Each point is reached from the start by the listed moves, each made once or not at all, plus a little noise. Say if it took an odd or an even number of moves. Then give how often each move was made.

Moves:
(1): [35  0 17]
(2): [ 5 48 -6]
(3): [-14   8  23]
Start: [ 3  9 11]
Points:
[10 55  5] => odd (0, 1, 0)
[28 65 44] => odd (1, 1, 1)
[41  9 27] => odd (1, 0, 0)

Moves:
(1): [ 71   9 -12   4 -18  12   1 -15  16 -14   7  -2]
(2): [-10  37   2 -16  26  19 -14  10   0   7  -2  10]
(3): [ 22  10  43   9   3  -6  17   7 -19   3  -3   0]
(4): [-13  21 -26  64  14   8  -2   6  -9 -13  14  18]
(5): [  5 -28   3 -10  70 -10  22   5   9 -11  19  -1]
(6): [-29 -26  -5  19   4  62   1  -5   9  -5 -38 -24]
(7): [-11  13 -38  -7  -8   5  57   6  -4  34   9   8]
(8): [ 32 -17  -6   7  -3 -13 -11  46 -14  23   0 -10]
(9): [-12  10  14  11  -8 -14   6   5  62  20 -13 -10]
(10): [ 13 -15   9   9   5  -4 -10 -28   0  52  -9  27]
(11): [ -2  -6  21   3  -9  27  -6  -3   6  15  50 -13]
(12): [ -7 -21   2  -6 -13  18  -4  18  17  -5  -2  48]
Start: [ -6 -25  37 -14  18   2 -41   0  22  20  30 -24]
Points:
[ 50  57  28  44  28  61   8  12   8  51 101  -5] => even (1, 1, 1, 1, 0, 0, 1, 0, 0, 0, 1, 0)
[  6 -88  54 -19  80   9 -34  -8  45  55  39  52] => odd (0, 0, 0, 0, 1, 0, 0, 0, 0, 1, 0, 1)
[ 57 -73  48  71  87  82 -12 -15  46  29  10  39] => odd (1, 0, 1, 1, 1, 1, 0, 0, 0, 1, 0, 1)
